Each row of a before or after table is a point. One or more steps were done to the points. Then noise was added and the rows were shuffled. The steps act on columns, c1 being the first. Write out the steps. A step turns or swaps two columns, mirrors them in a line or flattens them onto one, adds a multiple of one to another, or multiplies or shifts one. Angles are multiples of 10 degrees, from the lower column toward the higher: turns from -170 to 170, lines from 10 to 170 but not 90. Use the fewest steps. Two steps may share a column if one is a turn and the other turns, adds or multiplies; they go together, in the order done. Otherwise the lowest column goes first.

Before (14 x 2):
[[ 26  12]
 [ -2 -21]
 [-20  60]
 [ -9 -10]
 [ 14 -21]
 [ 31 -12]
 [  6 -34]
 [ 19   4]
 [ 30 -20]
 [-12 -16]
 [ 32 -12]
 [  5 -26]
 [ 27 -32]
 [ 14 -28]]
After (14 x 2):
[[ -1  -5]
 [ -6 -33]
 [ -2 -12]
 [ -5 -25]
 [ -3 -17]
 [  0  -6]
 [  2  15]
 [ -3 -21]
 [  1   7]
 [ -4 -25]
 [ -5 -27]
 [ -3 -14]
 [ -3 -20]
 [ 10  56]]
Steps: flatten c1 and c2 onto the line at 80 degrees

Before (10 x 8):
[[-20 -49  10   7 -22 -26  -1 -15]
 [-28  -7  -1  13 -22   3  20  -2]
 [-36  -6 -21  -8 -16 -14  -6 -35]
 [ -9  -9   3  27 -39   4  -7 -22]
 [  7  40 -11  18  -9  14 -24  44]
 [  9  -5 -21 -12 -36 -11  12 -18]
 [  5  51 -17  39 -12 -18  -8  26]
 [  2 -20 -14  25  -6   3  -5 -14]
 [  7  60   5   6 -23  -3 -29  31]
 [  6   7  24  -4  -4  -5   5 -19]]
After (10 x 8):
[[ -9  -7   3  27 -39   5  -8 -22]
 [  1  -4 -14  24  -7  -2 -20 -14]
 [-19  -1  18   8 -22 -21 -48 -16]
 [ 11  12 -17 -13 -37 -18  -4 -17]
 [-29  19  -4  13 -22   3  -7  -1]
 [  6   5  26  -5  -4   3   7 -18]
 [  6 -23 -15  18  -8   7  39  44]
 [-35  -4 -15 -10 -15 -20  -5 -37]
 [  7 -29   6   6 -24  -1  60  31]
 [  6  -8  -9  40 -12 -23  51  27]]
Steps: swap c2 and c7; turn c3 and c6 by 20 degrees

Before (8 x 12):
[[ 12  -4  -5   2  15  15  25 -18 -19  31  -3 -42]
 [-10   9  22   6  23 -17  12 -15  -5 -60  17 -20]
 [ 43   5  -9 -11  32 -18   6 -17   6  21 -14  -6]
 [  0  -1   3  -7   0  10  -5  53  -3   6  -8 -22]
 [ -7  17 -27 -20  11  16   6  13  -5  10  35 -16]
 [  5  23  -1   6  -3 -15  -5  -5 -11 -22  13 -21]
 [ -8   2  17   3  -4  17  34 -20 -26  17  -8 -14]
 [-12  11   3 -24  -5  22 -17  -9  -7  -9 -14  -6]]
After (8 x 12):
[[ 35   1 -31   3  -4  21   1  -3  -2  17  -8 -14]
 [ -4  -1  -4  -7   0   1   0  -1  -1  14  -8 -12]
 [ 13  17 -16   6  22 -14   7   2 -16 -26  17  21]
 [  5  20   9 -20  10  13   5  -3  27  14  35 -12]
 [-15   9  -8 -24  -5  24  15  -4   1  -2 -15   2]
 [ -1  14   9 -11  33 -15 -42   3   6  15 -15 -13]
 [ 22   0 -14   2  15  17 -16  -4  13  39  -4 -34]
 [ -6  22 -10   6  -4 -13  -5   1   5  -2  13   2]]
Steps: turn c1 and c7 by -100 degrees; add 0.3 times c5 to c2; turn c3 and c9 by -120 degrees; flatten c6 and c8 onto the line at 170 degrees; flatten c10 and c12 onto the line at 140 degrees
